Rows are points. To make a cloud, some directions were put in groups of two or more. Within a group, all points are equally far from the middle, so they leave a hole (a ring in 2 directions, a hollow ball in 3). The other directions are filled evenly. Then the cloud was stretched, turned, moved and blurred a little. How many holes are there, and how many directions does each take, smallest first?
(in the rows, 128 means zero)

Cloud:
[[ 96 120]
 [111 155]
 [163 102]
 [105 163]
 [115  94]
 [131 167]
 [185 163]
 [146 144]
 [ 72 138]
 [160 108]
 [ 74 160]
 [129 111]
 [ 73 110]]
Holes: 0

Cloud:
[[143 172 129]
 [ 77 117  80]
 [ 88  98 125]
 [132 160  93]
 [170 152 155]
 [149 177 150]
 [162 130  87]
 [ 99 161 113]
 [100  71  99]
 [150 138  67]
 [104  73 104]
 [ 88  88 106]
 [ 82 126 139]
 [161 150 124]
 [123 185 155]
 [170 122 144]
 [ 84 139 155]
 [169 119 108]
 [ 95 153 100]
 [171 120 159]
 [171 123 143]
 [152 144  85]]
Holes: 1 (2)

Cloud:
[[ 82  95  88 134]
 [112  88  92 131]
 [155  88 124 139]
 [130 111 121 130]
 [112 146 156 142]
 [128 144 161 146]
 [110 163 157 123]
 [151 122  65 134]
 [ 94 173 131 100]
 [105 144  69 149]
 [124 112 134 146]
 [110 183  62 113]
 [140 128 132  90]
 [ 81  79  88 141]
 [143  83  86 165]
 [137  77 111  96]
 [111 110 113 184]
 [ 79 106  98 130]
 [181 139 138 168]
 [131 145 154 174]
 [126  92  94 119]
 [121 119 167 175]
 [ 81 116 111 167]
 [164 138  67 109]
 [105 193 152 129]
 [ 99 159 164 105]
 [147  91  81 111]
 [ 75  99 110 109]
 [ 90  95  98  71]
 [164 125  54 166]
 [112 165  86 124]]
Holes: 0

Cloud:
[[137  96 125 158  69 130]
 [ 86 152 125 122 141  71]
 [107 118 159 155 154  90]
 [128  95 121 151  76  68]
 [144 145  69 103 116 152]
 [ 64 147 153 134  61 109]
 [119 159 176 134  96 135]
 [110 123 139 159 192 141]
 [160 165 152 146 134 104]
 [105 186 156 189 132 118]
 [ 73 139  93  94 149 106]
 [ 68 129 112 123 124 130]
 [172 109 164 112 148 157]
 [147 156 140 146 113 155]
 [112 177 125 156 111 177]
 [ 94 168 125 128  98 141]
 [109  83 158 150  91 160]
 [164 109 133 108 121 136]
 [ 83 151 131 145 120  70]
 [131 149 157 135  61 119]
 [ 95 149 158 166 169 112]
 [187 127 172 142 140  90]
 [150  93 180 166  66 141]
 [154 103  80 110 140 133]
 [133  95 148 147 149 121]
 [156 152 101  95 131  89]
 [ 94 166 160 148  89 129]
 [112 154  91  82 109 151]
 [101 174 127 143 167  90]
 [184 126 173 170 116  93]
 [147  77 147  94 106 124]
 [ 75 153 125 140 148 153]
 [132  95 102 117  49 157]
 [155 121  97 184 117 127]
 [ 70 124 128 152 120 162]
 [152 149  88 113 137 158]
 [106 147 212 105 140  95]
 [ 86 155 165 133 122 106]
 [148 129 118 101  79 106]
 [172 140 101 121 147 116]
 [174 145 135 145 151 147]
 [124 102 155 195  97 141]
 [100 154 189 141  66 157]
 [ 84 105 166 167  68 106]
 [171 111 135 158 151 126]
 [174 123 179 129 111 100]
 [121 175 165 179  88 148]
 [ 58 124 129 116  70  93]
 [142 116 125  95  70 139]
 [132 117 168 203 145 101]
 [175 105 167 145 105  67]]
Holes: 1 (2)
